Each row is a point. To make a cloud, some directions were put in groups of two or more. Within a group, all points are equally far from the middle, so they leave a hole (a ring in 2 directions, a hollow ball in 3). The other directions are filled evenly. Then the cloud was stretched, turned, moved and blurred a little. How many holes are there, and how many directions does each take, smallest first?
In the rows, zero is written as 128.

Cloud (21 x 3)
[[138 163  86]
 [ 99 138  98]
 [139 142 160]
 [ 53 126  89]
 [185  84 125]
 [116 160 109]
 [153  72  37]
 [112 115  65]
 [206 143 120]
 [ 63 125 168]
 [150  87  44]
 [116 126  86]
 [121  49 152]
 [117 164 152]
 [111 151 127]
 [203 176 103]
 [ 76 126  53]
 [121  88 167]
 [132  77  67]
 [ 66 143  64]
 [ 60 119 133]]
Holes: 0

Cloud (29 x 4)
[[194 152 141 114]
 [178 193  75  82]
 [ 82 154  88 142]
 [ 79  93 126 191]
 [105 193 160 101]
 [194  84 148 180]
 [ 94 200 170 104]
 [143 149 162 105]
 [101 197 104 204]
 [ 79 150 144  84]
 [ 89 137 138 155]
 [ 70 154 132 157]
 [172 132  87 205]
 [ 67 100 133 145]
 [108 105 127  62]
 [107 206 105  91]
 [114 204 113 103]
 [165 149 112 128]
 [115  96  57 172]
 [114 156 197 218]
 [112 154  60  91]
 [115 156 208 164]
 [113 199  98  81]
 [203  79 142  81]
 [159 122 108 162]
 [147 169 175 189]
 [191 124 114 109]
 [178  87 114  97]
 [195  84 111 116]]
Holes: 0

Cloud (30 x 4)
[[192 181  94 122]
 [143 141 104  74]
 [ 96 130 169 114]
 [109 129 191 101]
 [157 142  60 119]
 [ 47 166 106 138]
 [165 177 146 182]
 [171 163 134 118]
 [118  82 113  32]
 [133 185 121  92]
 [ 39 146 164 124]
 [128 182  89  84]
 [151 128 156 153]
 [143 176  70 175]
 [ 41 125 130 112]
 [226  88 174  99]
 [ 79 163 173 143]
 [ 99 164  91 126]
 [ 42 169  95  91]
 [123 182  69 150]
 [174  77 189 128]
 [169  89  48  79]
 [180 163 156 104]
 [156 183  70  96]
 [209 154 140  90]
 [107 137 154 143]
 [203 125 160 123]
 [166 169  55  90]
 [140 143 116  59]
 [134 120 106  60]]
Holes: 0

Cloud (52 x 6)
[[ 47 114  90 178  97 172]
 [188 138 121 209 119 153]
 [ 57 144 152 161 113 141]
 [187 161  31 118 196 212]
 [ 88 136 118 142 230 149]
 [ 77 151 178 185 158 181]
 [144 169 147 184 186 146]
 [ 91 135 197 184 172 163]
 [134 143  71 175 143 188]
 [ 98 121 152  86 125 205]
 [ 90 159  97 146 126 109]
 [112 179 132 111 224 126]
 [ 80 106 113 189 125 194]
 [104 132  77 169  88 220]
 [180 143 179 111 123 200]
 [ 86 102  99 145 124 101]
 [ 67 130  35 158 155 189]
 [162  64 128 145  95 113]
 [105 172 162 143 109 212]
 [ 55 113  45 165 137 135]
 [140 123  87 130 164 227]
 [144  88 165 121  70 114]
 [149 158 152 168  27 133]
 [135 188  96 128 159 112]
 [191  92 103 171 114 159]
 [ 65 146 165 202  98 117]
 [143  98 102 124 170 147]
 [ 84  94 137 166 157  86]
 [167 157  49  95  60 122]
 [102 106  99 146 140  97]
 [115 122  74 173  33 167]
 [126 129  83  71 155 105]
 [122 147  44  74 100 171]
 [137 100 142 133 132 165]
 [159  93 161 129 157 148]
 [ 97 144 141  96 218 133]
 [178 135 113 134  91 109]
 [126 150  86 177 136 193]
 [160 113  90  93 177 204]
 [170 122  84 125  98 177]
 [190 195  78  71 157 189]
 [177 162  65 173 202 199]
 [ 97 166  78 123  76 146]
 [171 153  62 117 138 213]
 [122 104  95 190  90 170]
 [ 84 151  57 130 139 217]
 [179  83 118 144 120 122]
 [116  70 147 172 134  98]
 [ 64 116 218 145  98 152]
 [ 63  97 136 197  81 186]
 [139 140  88 107  86 172]
 [119 155 110 132 158 125]]
Holes: 0

Cloud (56 x 6)
[[ 52 114 170 170 171 161]
 [111 102  79 172  69 139]
 [ 64 134 216 147 163 164]
 [133 107 191 100 119 134]
 [ 78  82 165 183 138 140]
 [128  94 184 142 102 168]
 [ 73 100 127 147 120 149]
 [ 83 155 164 124 205 137]
 [101  94 120 151  54 185]
 [102 206  69 124 101 119]
 [119 100 163 133 152 156]
 [141 136 116 154  20 100]
 [ 94 116 127 226 128 120]
 [161 115 124 237 162  94]
 [ 63 148 159 182  92  88]
 [ 88  90 156 164 138 152]
 [189 104  59 156 165 112]
 [ 97 133 171 115  84 133]
 [134  95 127  90 156 160]
 [163 161 191 122  81  52]
 [ 97  85 134 156  44 143]
 [105 151 173 174 205 147]
 [147  77 205 218 169 177]
 [ 89  90 119 116  90  84]
 [129 122 158 147 249  76]
 [111 101 104 141 160 131]
 [163  92 172 184 165 161]
 [140 149  95 125  73  63]
 [103 192 138 170 105 180]
 [ 81 150  59 165 130 166]
 [120 120 136 117 187 125]
 [ 47 115 141 157 148  52]
 [154  64 112  93 160  71]
 [ 85  61  85 128  77 124]
 [145 101 130 214 204 133]
 [165 110  46 170 140 121]
 [ 67 182 116 111 110 119]
 [ 72 144  95  67 120  88]
 [148 131  79  84 167  57]
 [ 94 108 109 193 204 180]
 [170 152 101 114 138  81]
 [106 143 188 187 151 146]
 [112 198 140 134  91  77]
 [ 96 136 102 189 170  80]
 [ 65 104  80  86 143 102]
 [163  78 124 132 174 177]
 [ 70  57 162 176 124 141]
 [176 197 118 128 115  84]
 [146 127 105 150 199  45]
 [ 98 100  78 194  35 117]
 [111 133  12 130  95  64]
 [ 99 136  79 195 161 143]
 [ 57 157 147 149 184 108]
 [135 175 128 117 159 146]
 [ 93  86 175 161 157 141]
 [ 96 181 121 155  57 140]]
Holes: 0
